Each wall is flat, endless, passes through zero and stands at right angles to its row. A trip goes straight from one point to another. Which walls does it cross, in order?

Walls:
(1): [-13  78   5]
(2): [ -7 -26  47]
(3): [-78 -20  19]
(4): [ 24 -13 -65]
Trips:
[ -8 -22  57] to [-36   0  97] -> 1
[68 28  8] to [-16   7 -23] -> 3
[61  3 42] to [ 55   2 -14] -> 4, 2
[ 43 -46  63] to [-60  25  32] -> 3, 1
[-65 -51  41] to [-20 -21  19] -> none
[-105  -31    4] to [ -6  35 -36] -> 1, 2, 4, 3
[ 41   3 -15] to [-14 -60  -7] -> 2, 3

Walls:
(1): [ -9  19 -67  -1 -30  42   6 -36]
(2): [-19   3  53 -34  50   2  -5  11]
(3): [ 30 -49  12  -8   6  -3 -45  36]
Trips:
[  9 -45  48  -7 -68  10  49  23] to [ -6  15 -24  -4   7  36 -21   4] -> 1, 3
[ -2 -19   8  -5   2 -44 -26  35] to [-12  34  48 -16 -54   9   2  -7] -> 3
[-17 121  31 -18  -5   8  24 -13] to [ 57  15 -19 -63 -11  18 -66  76] -> 3, 1
[-58  -7 -36 -38  -7  12  49 -18] to [ 40  20  15  21 -69 -23 -17  26] -> 3, 1
[-16 -38 -70  41  -1   4   3 -27] to [ 32  62 -15  25 -63 -18   5 -21] -> none
[-12  13 -18  -2   1 -57  18  -3] to [ 41 -11  -1  11   4 -38  34  15] -> 3
[ 58   3 -33  14  73   6   5  23] to [ -3  -5  38 -50 -25  44 -45  29] -> none

Walls:
(1): [-66  36 -43  48  17  20 -17  27 -21 -10  24  69 -28  77]
(2): [-99 -44  21 -26 -19 -31 -67   9 -30 -11 -38 -32  88 -37]
(3): [ -8  45  38  28  31   7  -3 -35  33 -89 -26 -46  36 -14]
Trips:
[-11 -43  30  68 -16 -33  29   8  -6  24   6  21  31 -16] to [ -9  14 -23 -53  40 -18  34 -38  67 -53  57 -10 -57 -52] -> 3, 2
[ 11  70 -11 -29  30 -56  25  33  22  46  34 -36 -29  91] to [ 33  61 -38 -50  -1 -27 -38  41 -39 -55 -73  20  80  30] -> 3, 2
[ 12  39 -15 -57 -67 -33  36  22  65 -52  -2  -7 -38  39] to [ 54 -18  26  33 -85 -32  24  -8 -31  20 -57  38  33  41] -> 3
[ 21   8 -57  16  34   1 -33 -44 -19   9 -10 -26  31 -37] to [ 11  22  26 -24  36  50 -16 -52  45 -15 -36  46   2 -64] -> 2
[ 58 -72  73 -32 -16 -32  37 -26 -18 -29  54  54  35 -82] to [ 28  31 -21 -11  31  16  30 -54 -11  70   6  17 -78  18] -> 2, 1
[ -9  72 -56  -3  -4 -44  15 -68  -1  67  22 -26 -14 -27] to [-50  73  25 -30  24 -22   6   7  -4 -24   2  48   1 -25] -> 1, 3, 2
[  8  -5  14   2  32  29 -20   1 -53  17  46 -25 -49   9] to [ 46 -11  12  98 -28 -44 -67 -11 -60 -58  86  21  49 -27] -> 3, 2
[ -1  49  39  15  44 -23  53 -32  99  21 -31 -23 -13  -2] to [ 24  30 -69  23 -69 -27   8  15 -52   1 -30 -69 121   9] -> 2
[ -7  19 -23  31   6  89 -41  38 -47 110 -45 -28 -70  26] to [ 70  76  50  69 -44  -4 -36  40  38  17 -31  74 -47 -17] -> none

Walls:
(1): [ 28   8  -4   4  23  64  54 -22  13   5  16  39 -34  17  17 -10  24 -14
 -43  -2 -12  -8  21  12  71 -14  -1 -79 -27  24  63 -67]
(2): [  15  -13   41   56  -31   -1   -8   30  -27   34  -11   83   26   43
 -106  -12   69  -50   48  -87  -50  -30   -2  -57    8   23   -3    9
  -92  -16   17   86]
(3): [  5 -27   0 -13  15   6  -4 -11  29  12  42  20   1 -26 -16  12   6  28
  88 -29 -32 -13  42  -4  -1 -22 -16 -59 -35   7  -9  -7]
(4): [ 16 -18  12  44  -6 -58  -1 -52 -38  60  27  28 -54  12 -19  54  43 -46
   6 -22  46 -15  24  13 -48  27 -54 -60  20 -23 -10 -23]
Trips:
[  1 -26 -10 -71  29  45  -7  49 -44  67  27  22  23 -31   2  50  -2   0
  17 108  24  33 -26   2  21 -36 -59  18  49   4  41 -24] to [-39  23  -9  -6  -8  64 -83  42  20  61  18  51  62 -44 -18  21 -33  31
  40 -20  -5   6  47 -25  17 -84  28 -16 -17  16   0  58] -> 3, 1, 2
[ -4 -24 -26  46  45  -9 -12  16   3 -39  -5  -2   2 -21 -54   8  10 -43
  62 -23  40  29  -9 -29 -23 -28  52 -70  88 -94 -17 -19] to [-33  31 -37 -15  23  36  -4  -4  50  36   4   2  86  52  34  21  11 -17
 -20 -19 -39  17 -36 -25  -4  -8 -66 -20 -21  21  -4  -6] -> 1, 4
[ 15  12  12 -49  -7  -6  38  24 -13 -19  24 -13  25  -9 -20   8 -32   0
  32  24  38  18  41  14 -70  11 -30  10 -63 -49 -24 -16] to [ 20  28  -5  10 -77  52  12 -29  13   5 -15  -9 -45   2 112 -23 -29  44
 -37 -25  12 -13  21  32  -6 -43  -4 -27  35 -11 -18  22] -> 4, 1, 3
[-58 -10  -9   1  25  59 -15  11  32 -45  49  38  72 -71 -19  17  28 -16
 -30   7 -34 -31   0   9  33  26 -12  34 -25 -31 -17  51] to [-36   4 -53  23 -45  64  62 -42  -8 -39  -5  39 -32  52  36 -47  50 -31
   3  -2  13  46   7  16  24  -3  43  46  -9 -37  15 -15] -> 1, 3

Walls:
(1): [ 12   4 -24 -43  -9  61  23 -27  41  20 -29  39   9  92 -42   6  13  15
 -34  -2  33 -21  69 -55 113  32  25 -10  17 -19  -1   5 -16 -41  17  15
 -37 -17  15  18  -3 -67 -16  23 -28  80 -20  29]
(2): [ -8  51  81 -14 -17 -66  46  -2 -45 -10  54  16  34  -8  37  38 -44 -16
   6 -56  26  16 -45  55 -30 -26  42 -55  14  24  35  43  64   7  33 -17
  11  35  36  24 -25  55 -18  30 -51   8  16  -7]
(3): [-51  -4  26  15   1 -29 -25  63 -11  52  -2 -63 -53 -57  -2  11  24 -31
  27 -18  38  19 -52  50 -72 -15  23 -39  12  -4 -36  17  75  28  86 -22
 -20 -41 -10  13 -68   7 -28 -35  86 -16 -45  21]
(4): [   5   49   -6   36   20  -30    8    8  -35  -33  -17   -3   74  -15
  -60   37   59  -15  -30   12   30    3  -65  -19 -113   40  -23  -68
    2  -32  -42  -15   -2   25  -37  112  -19  -27    1   45    8  -25
   38  -42   99  -19   23    9]
(5): [ 66 -89   0 -24 -60 -66   6 -94  40   2   3  29 -45 -44 -24 -19 -66  88
 -48 -10  36  11  62  28  17  20 -15 -22 -11 -25 -37  16   5 -19 -39  61
 -13 -12  15 -50  37  -7 -14 -22  18  51 -47 -24]
Trips:
[ -9  53  43  34 -92  22   4 -29 -33 -82   0  53  91  18   9 -61 -30 -14
 -38  20  -5 -95  19  20 -26 -62 -72  14   6  26 -22  40 -15  32  24 -10
  -6  19  -2  54  18 -21  -4  11 -29 -12 -47  31] to [-14  57  13  50 -11  21  22   8  55 -40 -26  -3  -3  44  36  12   2  19
  39  40 -77  41 -51 -39 -59 -20  63  74 -10  35 -94   7  34  -7  38  10
  -4  39 -58  60  -1 -22 -14 -19  15  -5  23  23] -> 1, 3, 2
[ 34  37 -22 -29  21 -92 -70 -35  21 -15  19  58  33   5  33 -32 -33 -22
  24 -35   5  46  30 -15  48 -18   3 -22 -47   3 -66 -61  20  22  22 -87
 -40   4   6 -47  10  22  52  31  -5  -5  19 -39] to [  28   18   54  -85  -36   14   -3  -30   17   24  -32   22   55    1
  -13  -22   -9  -19  -54   36  -79   62  -22   -9   37   36   67  -31
   75   -4  -21  -74   -8   -1    5   18    7   -5   25   29   36   -1
  -40  -54   15   -9  -40 -100] -> 1, 4, 2
[ 47 -11 -36  68  39 -42 -19   3 -88  15  27 -19 -13 -14 -18  75  34  31
   2 -33  34 -54  45   9 -75  27 -15 -25  17 -25 -19 -48 -38 -41 -15  -9
  11  20 -75  -7  16  64  36  -7  11 -34 -18   1] to [  4 -34  18  30  43   7  11   0 -37   4 -69  32  58  70   8 -55  17 -50
   1 -57  72  25 -32 -15   9 -30  18  78 -27  -5 -35 -24  48  52  89   7
  10  41 -82 -17  29  -7  11  53 -27  72 -56  61] -> 5, 2, 1, 4
[-15  21 -11 -53   3  20  -7  50 -35  22 -30  38  79 -29   2 -26 -12  64
  -2 -66  20  26   4 -31  -4  23  20   6 -96  15 -24  63 -18  -9  23  -5
 -63 -32  -2  25  -8 -24  37 -32  25 -21 -31 121] to [ 78 -51 -22  22 -61  33   7  43  44  74 -67 -48 103 -17  -9  58  38  24
  25 -38  20   0  13  45  37  -9 -72 117 -29  -7  20  25  36  49  12  21
  35  23  15  -4   4  20  30  21  27 -19 -34  62] -> 5, 4
[ -41    8   38  -81   19   -8   12  -16    5  -24   10  -40   -5   -4
  -14  -26 -101    8   38   31   36  -32  -39    7  -23   54   18   12
  -27  -81   28  -32  107  -39   -7    8  -17  -47   -1  -21    6  -14
   77    1  -67  -25  -28   95] to [ 19 -26  54   2 -39  -2  30  10 -32 -33 -49 -24 -16  73 -10  85 -54 -26
  54 -37 -30  74  19 -41 -32  16  34 -47 -19  51 -25 -46 -21 -15   8  -5
 -28  25  71 -64 -17 -49  -2  39  25  20  -6 -26] -> 4, 3
[-15  -8 -28  11 -12  60 -25  25   6 -65 -15  52 -73  50  20 -66  21 -54
 -16 -23 -73 -29  -7  -8   9  50 -18   1  -3 -15  64  -9   7  -4   5 -51
  43  23 -19  -3   8  17  -4 -53  40 -25 -79 -44] to [ 30  39 -29 -56 -47  24  39 -25  24 -37 -39 -19 -37 -23 -20 -41 -44 -10
  43   5  28  71 -48 -31 -67 -58 -20   2 -32  -8  87 101  15  37  62 -17
 -48 -19 -72 -36 -21 -66 -60  59 -17  -9 -18 -62] -> 3, 2, 5

Walls:
(1): [-20  -5  52  -2 -24 -15 -17  18 -36   8 -20  65  23  27  34 -11 -30   7
  56 -33 -42   0  15  33  23  34   5  49 -10   8  -8 -14  37  -2  12  62
  -1  17 -58  31 -38  -5 -22  30  26  21  61   8]
(2): [-10 -36 -10  51  -3  -9 -15  24 -58  55  24  27 -18  45  32  21  -2 -25
  12  37 -64 -13  -2  -8 -38 -27 -18  48  27  39  17 -42 -48  16 -12 -52
 -60  75  47 -15 -25  20 -59 -36  20 -61  23  -4]
(3): [-35 -15 -14 -26 -36  -1  19 -70 -10 -23   5  -5   3  47  -5 -53   8  13
  37 -22  32  20  61 -37 -21  28 -28  -8 -51 -31 -12  57 -37 -62  12  55
   3  -2   2  45  17  -4   5  52  48  22 -29  26]
(4): [ 31  -3 -27 -35  -9  21   9  -4 -18 -47  51 -31  34 -30  64 -11  -6  32
 -34 -63   1 -56  -4  43 -27 -21  40  17 -32 -44  16 -46 -12   8 -23  -6
  29 -25  11   8  21 -62   1  55 -14  39  -3  59]
(5): [   5  -52   86  -12   32   -1   -6   13   28  -22    0  -34   34  -15
  -43    4   -9   84   29   10  -31    6 -120   17   21   -9   48   13
   -4  -54   -9   -6  -13  -29  -14  -25   46  -36   -2   -5   54  -27
   73   16   -6   -7   47   32]
(6): [ 30 -14  51  -1 -11 -11 -12   7  11 -13  32 -56 -10   3 -33   9 -20 -63
  40  75 -32  45  -3  21 -59 -32   0 -15 -15 -29  25   9 -19  -9   7  57
  15  26  27   3 -40 -10   6  30  38 -11  11  23]
(7): [ -8 -12  80 -43 -69  -5   1 -47   6  27 -23  10   4 -27  29  33 -22  -7
  11  31 -32  22 -17 -27  14  10  15  18  16   2 -38  13  12 -16 -10  39
 -10  -8  25 -49 -27 -19  35  52  -5   4 -64 -38]
Trips:
[ -9 -25  42  14 -50  15 -66 -22 -22  38  13  44  11  40 -14 -72  28   6
   1 -12  -2  20  19  -5 -78 -34  31  17  42 -22  22  78 -17 -58 -69  51
  17 -78  -1  39  21  29  21  11 -15 -17  16  -4] to [ 52  20  24 -20 -58 -16 -12 -10 -17  12 -46  78 -38 -23  -6  64 -30  16
 -12  54  15  47 -51   7  51  23 -27  -3 -38  28 -60  40  12  -1 -18 -37
  -2 -29  43  15  23  -6  62  16  35 -10  54 -26] -> 6, 3
[-23   4   3 -45   1 -62  44  46 -41 -41  -3 -24  77 -37 -74 -16  38  15
  93 -12  37  28 -69  -6 -46 -49 -17 -18 -16 -43   6  17 -15 -30 -16 -43
 -10   8 -39 -68   6   3 -47 -34  59  50 -80  -9] to [-58   5  18 -66  18 -31  -6  13   1  16 -39  23  14  60   0  12 -20 -16
  62 -13 -29  25 -27  -8 -20 -31  20  18  15   5 -45 -28 -39 -78  -3 -52
 -15 -41 -27   8 -24 -23  23   7  33  30   2   2] -> 7, 1, 2
[ 10   2  18 -19 -70 -35   2  48  36  14  -3   7  -1  36 -35  19 -16 -69
 -32 -42  25   9  -2 -52   0 -35 -24  14 -21 -53  62   2 -35  -5   5   9
  21  49  -4   0  20  16  44 -50  33 -27  33   7] to [ -19  -54    5   26   29    6   25    9   56  -42  -38  -88  -45   -4
  -29   23  -21  -23  -28  -50   17  -23   35 -121   30  -38   -6   16
  -32   20  -19  -22    9   19  -18  -48   24    1  -10   26   50   15
   46  -10   28   36   88   23] -> 5, 2, 6, 4
[ 40 -14  38  -9   2  92   8  12  -7  68  22   5  -6   9   7  23 -54 -53
  42   1  -6  21  12  11 -13  -5 -39 -41 -42 -32  16   0  -7  -1  14   4
  19 -12   7 -39  18  55  33 -42   3  63 -27 -70] to [ 63 -59  23 -36 -25 -10 -33 -62  -5 -24  32 -38  40   2 -20 -17  51  20
  74   8  34  24  40  -9   7  -2  17 -26   3  20  -7  19 -67   9  22 -55
 -12  25   7  31  13 -24 -30 -28  10  -6  46 -22] -> 3, 2, 5, 7
[ -8  45  40  51  -6 -34  41  46  20 -13  37 -17  45 -43 -13 -20 -23   9
  31  20  18 -14 -33  36 -70  58  21   6   1   3  68   9  29  48  47 -38
  44  91  22  33 -39  45  -6 -55 -25  17  17 -42] to [ 29 -29 -13  64 -24  24  17 -19  12  24 -78  32  -3  42  22 -26  -8  32
  35  23 -60  28  34   4   7 -43  34  30  55  -5  42  30 -11 -24   2   1
  13  42  10  13 -33  -4   9 -12   5   2  61  10] -> 3
[ 32  35  20   7 -76  29  32  43 -11  61  26 -68 -79  21 -37  50  -6 -32
  14  27 -42 -33  20 101  67  66   1 -24 -68 -33 -16  -6  -1 -58  51 -30
  30 -40  23 -34   4   3  47 -18 -18 -39  21  18] to [ -9  63 -14 -47 -44 -33   7  29 -53  17   3  35  30  64  40 -18   0  29
 -47  28 -69 -29  17 -33 -26  -2   2 -32  33  -1 -59 -12 -45  35  -5 -15
 -45 -20  37 -20 -37  49  16   4  64 -22 -10  15] -> 2, 5, 1, 6, 3
[-26 -60  -5  12 -29  12  43 -20 -48  23 -33 -52   8  22 -17 -54  24 -30
  22 -60  25 -27 -39   9 -42  62   9   9  -5  -7 -12  47 -24 -32  -7 -11
 -23 -28  11 -55 -10   8 -69  -9  -4   8 -14 -36] to [-16 -10  46  -1 -48  22  51 -46   3  -2 -39 -26   9  25  -3  26   6 -23
  28  24  48   9 -61  61  15  -1 -23   8   2 -23 -10 -53   8  34  -2   1
  24  11  67 -21   1 -25  10  32 -14 -20 -21 -15] -> 5, 6, 4, 2, 3
[ 22 -57  14  28  36  50  25 -77  21   3 -23 -11   3  28 -31 112 -59  30
  -4 -16   9  41  39 -26 112  17 -24  36   4  62 -21  -4 -34 -27 -35  -4
  26 -37 -48  27   3 -54 -47 -48  15  -3  -4  17] to [ -9  45   1  16  -6 -43 -31 -35 -34  13  33 -50  22 -31  24   6 -27  -7
  -5  -6  34 -43  11  28  68   4  -9  10  18   7 -42 -11 -16 -42 -69  58
 -24 -22 -26 -49 -15  28  57  19  47  27  56  26] -> 4
[ -6 -16  56 -89  25  10   8   3   5  29  59  -8   3 -25 -12  10  42   9
   2  15  -7 -10  -1  30 -25 -51 -25 -50  -7  17  28  70 -58  12  55 -76
  35   2  29   5  38 -46 -55  17  39   1 -16  -2] to [-24   7 -34 -42  42  17  39   0  11 -21   1 -24   8  -3 -60  -3  18  19
 -29 -11  66  16  29  26 -34  12  -3  21 -12 -47  69  35 -23  27  14 -45
 -16  36  14  -3  -6   6  65 -29 -55  74  21 -24] -> 2, 6
